Rows are points. Two turns around zero, p and q, are shown by what they do to some points. Write where each new point lands after one turn and then the other. Backwards means that the second turn is done in reverse. Each puzzle has new turns, and all numbers are rounded.

Turn p:
-4  -47  38 -> -21  -41  39
23  44  12 -> -7  50  6
17  18  -34 -> 32  22  -16
-2  -48  -49 -> 49  -46  -12
-1  -9  32 -> -24  -7  22
-32  41  2 -> -30  22  -37
Turn q:
5  -21  -20 -> -11  -24  12
18  -23  55 -> 24  34  46
-24  21  -1 -> -12  15  -26
20  -47  -3 -> -3  -22  46
-39  0  -35 -> -45  -13  -24
21  71  4 -> 48  11  -56
Where do these land?
p, then q: 29  11  19 -> 18  30  -11
p, then q: -7  11  -33 -> 9  -33  -10
p, then q backwards: -8  24  -44 -> 3  50  5
q, then p backwards: -5  21  60 -> 43  45  -14
q, then p backwards: -9  -68  -2 -> 13  -26  62

Turn p:
14  -20  42  -30  -5  -5 -> 19  -8  -1  24  46  -12
6  26  -46  4  -2  14 -> 3  12  27  -20  -42  4
16  30  25  12  0  5 -> 20  24  -10  13  2  26
-22  13  -41  -11  -27  37 -> -25  27  46  -25  -16  -10
-18  -27  -8  -16  39  -36 -> 4  -36  -33  -16  -2  -39
-44  -27  20  37  -15  20 -> -60  4  -15  -9  27  20
0  15  1  -38  13  -28 -> 30  5  -11  6  -5  -39
33  -22  -11  29  20  26 -> 7  -34  13  -18  -2  43
14  12  19  12  -24  -32 -> 2  6  -14  46  -8  5
Turn q:
6  18  38  16  46  0 -> -26  -35  40  15  20  -8
18  -36  -16  -4  -20  10 -> 8  16  -28  22  -22  19
-40  41  -17  -36  -41  -49 -> 8  35  -24  -73  37  -20
-17  -10  10  19  23  38 -> 3  -25  32  5  -31  14
4  -9  -40  4  -39  -18 -> 20  47  -27  -2  -9  -11
4  10  10  -30  -15  -1 -> -4  -12  -28  -16  12  2
24  20  1  33  -20  -1 -> -9  6  -5  16  -13  -44
7  8  -1  -13  40  11 -> 15  -29  17  12  20  11
-6  -41  15  10  26  11 -> -14  -4  23  21  -15  38
Where do these land?
q, then p: 17  2  -12  17  9  8 -> -4  -8  -10  18  -7  18
p, then q: 9  26  -21  25  2  -26 -> 6  17  -27  -8  -30  -21
q, then p: -12  -67  -24  -76  -20  -23 -> 26  29  65  -72  -23  23
q, then p: -11  11  14  -36  -31  53 -> -16  -32  57  4  5  -32
p, then q backwards: 22  -1  3  11  8  -9 -> 7  -10  -6  -11  7  20
q, then p backwards: 1  -20  -5  25  -9  -16 -> -10  25  -1  2  -26  0
p, then q: 16  8  -20  -1  15  30 -> -11  -28  -29  0  1  9
q, then p: -35  18  24  16  14  5 -> -1  6  -12  13  42  -23
p, then q: -7  24  41  19  12  -21 -> 48  5  9  12  -6  -26
